Every row gives one point. The window is the flat piece filled in between its corners: a triangle in 3 columns, a solid with four corners in 4, and so on. A path goes straight from each point to the next, and from the last back to the first. List the points from which the path goes on through the window.

Window (3 x 3):
[[  5  11   9]
 [-51  -8  -6]
 [ 60 -18  11]]
Path:
(1): [-29   4 -40]
(2): [-60  -3  39]
(3): [-9  2 21]
(4): [ -3   7 -27]
(5): [-13  12 -26]
(6): [-10   0  16]
(7): [65 -9 35]
(8): [ 75   4 -19]
(9): [-28  18 -30]
(10): [-37  10  46]
(11): [ 31 -29  35]
(12): [ 46 -13  -8]
Through the window after points: 3, 5

Window (6 x 6):
[[ -56    5  -25   43   -9    5]
 [  80   16   10 -110   -9  -34]
 [  -1   13   12   46   16    6]
 [ -10  -17   33  -15   45   -9]
 [ -29    6   32   24  -25   -9]
 [   6  -36    9   11   -6    3]]
Path:
(1): [ -6 -15   6  53   3 -28]
(2): [ -9 -19  18  13  28 -59]
(3): [ -5  -4  32 -22  34  31]
(4): [-11  11  15 -29 -24  36]
(5): [  8 -11 -11 -19  -5 -62]
(6): [-38 -19  26  73  10 -46]
(7): [-51  15  19  40   1  61]
(8): [ 10   6  34 -21  -8  39]
(9): [ 24 -14  16   9  25 -61]
(10): [ -1 -10 -12  22  15 -62]
(11): [ -8   7   9 -10   6  42]
(12): [-23   0  26  21   4  44]
Through the window after points: 2

Window (9 x 9):
[[-76 -25  25  -6  25 -13  10  11 -15]
 [  1  13 -18 -39 -22  29 -20  16  -7]
 [-15 -11 -77  55  42  26 -17  42  17]
 [ 17 -16 -13 -13 -70 -34  26 -44   7]
 [ 11  -1 -13 -35  21 -49 -64  15 -11]
 [-21  33  45  70 -24  28 -58 -38  -8]
 [ 83 -33 -49 -28  20  60  11 -50  -6]
 [  6 -20  21  22 -33  46 -30  18 -10]
 [ 19  -2   6 -59  26  21  42  57 -40]]
Path:
(1): [ -2  -9 -18  19 -15  10 -14 -21 -72]
(2): [-22 -15 -14  -7 -26  18 -17  -5 -67]
(3): [ 10  -3  12 -12  -8   6   3  14  42]
(4): [ -9   0  27 -29  28   7  13  25  26]
(5): [-18 -17  -7 -16   3   7   2  22 -48]
(6): [-12  -6 -46   3 -18  16 -13 -29 -73]
(7): [10  3 21 -5  4 -8 -4  1 59]
(8): [ 7 -5 26 11 19 13 -5 -7 36]
Through the window after points: 2, 4

Window, 12 rows:
[[ -42   38   37  -22   29   30  -59   23   18   46   53  -68]
 [ -93   17  -11   -3   -3    3  -25    0   25   15  -27   -7]
 [  75   25  -17   -1   -3   20   14    5  -36    5 -113   11]
 [  67   -3    9   22  -37  -59   34   16  -13  -14  -80   -3]
 [  49  -35  -28   -5    6    3   42   51  -29  -40  -54   11]
 [ -46  -24   16  -22   -1   44  -28  -18   81   39    3  -41]
 [  34   10  -11   41   35   -4   73  -26  -12   -6   -3    1]
 [ -31   46  -38    2  -14   38  -42   13   73   12   45  -47]
 [ -18  -43  -61    2  -16   -2   -3  -64  -18   26   85    3]
 [ -11  -11  -60  -46   35  -44   10  -45   32   19   38    8]
 [  49   38   22  -36  -28   20   52   -9  -32  -43  -10   -4]
 [  39   27   -7  -22  -32    6   94   35  -41   52  -20    0]]
Path:
(1): [ 19   7   8  16  -6  21  27  28  21  13 -16  64]
(2): [ 30   7   5  -6 -18  -9  17  15 -12  23  -7  58]
(3): [ 25   3 -42  -6   1 -13  45  -1 -27 -14 -11 -42]
(4): [-13  -5 -49 -26   8 -17   0 -33  16   3  11 -42]
(5): [ -7   5 -27 -20  13  -5   3 -11  33  22  29  13]
(6): [ 22 -18  -8  -1   3  10   3  32   1  14   1  69]
(7): [ 14 -22 -46  -8  -9  -4  39 -16 -27 -20 -10 -54]
(8): [-10   8 -33 -10 -12   4  14  -2  -6   2 -12 -58]
(9): [ -6   9  23  18 -10  32 -11   4  26  22  27  58]
(10): [-14  11  -2  -6   1  -7  -2  -7  21  26  19  19]
(11): [ -8   8 -45 -19   5  -4  30 -51  -3   3  -9 -70]
(12): [ 10   4 -29  -4  -2   7  34  -3  -1  -9 -20 -52]
(13): [ 18  11 -11  17  10   5  14  10  15   2   6  20]
(14): [  4  25  23  11 -17  24 -14  13  12  12   9  33]
(15): [-16  -7 -37  -8   0  23  14  -2   1   8 -27 -93]
(16): [ 10   9 -32 -22  -4 -14  23 -15 -20  16 -24 -35]
Through the window after points: 4, 6, 12, 16

Window (14 x 14):
[[   4   35  -34   17   13  -32   54  -23  -76    7   15  -33  -43    1]
 [  30  -12    0  -19   31  -25   24   13  -47   29  -35  -10  -19   -8]
 [  30   22  -21  -37   23    7   11  -22  -38  -33    1   14  -13    6]
 [ -39    4  -14  -19  -42  -35  -55  -19   26   28   11    3   65    4]
 [ -34   -3   -9  -22   30    1  -51   12   16   -3  -40   19  -77   42]
 [ -12   47  -26  -11  -28   17   37    9  -65    9  -29    1   -9  -15]
 [  19  -68  -25  -56  -12    3  -22  -11   11   32  -18   33 -121   34]
 [  -4    1   34   -8  -29  -35    2  -16  -48   -9    1    0  -44  -38]
 [ -36   13   15  -17  -13   27  -36  -65   46   33  -20  -27   49   -2]
 [   9   13   11    3    0   -5   77   25  -32  -11   15   -2  -31   14]
 [ -37  -26    2   -7   -6   40  -53  -18  -21   19   15  -21   42   12]
 [ -33   46   18  -22   20   35  -54  -30    5   63   19   31   35   24]
 [   3   54   22   12  -50   12  -78  -20   11   32    3  -36   63   25]
 [ -14   16    5   45  -17   15  -41  -48   -2   24  -18   29   58   20]]
Path:
(1): [ -9  14  18 -28  -7 -10 -10 -33 -29   0 -16  -5  -6  30]
(2): [ 21  26 -41  -4  17  27 -20  11  -3   2  11  15  -2 -21]
(3): [ 21  15 -33   5   3  -6   0   2  -1  21 -12   0 -18 -26]
(4): [  1  16  14 -14  -3 -19   7 -19 -35  12 -16   5  -9  22]
(5): [-33  -2  22 -36  -7 -13  -8 -22 -36   9 -28  -2 -29  53]
(6): [-15   3 -11  -3   5   6 -33   0   6  10  -6   6 -11   3]
(7): [ 10  21 -26  17  10  10 -11  16   2   5   2   3 -23 -35]
(8): [-33  -2  23 -38 -22   4   8 -27 -47  17  -9  -1   7  52]
Through the window after points: 1, 5, 7
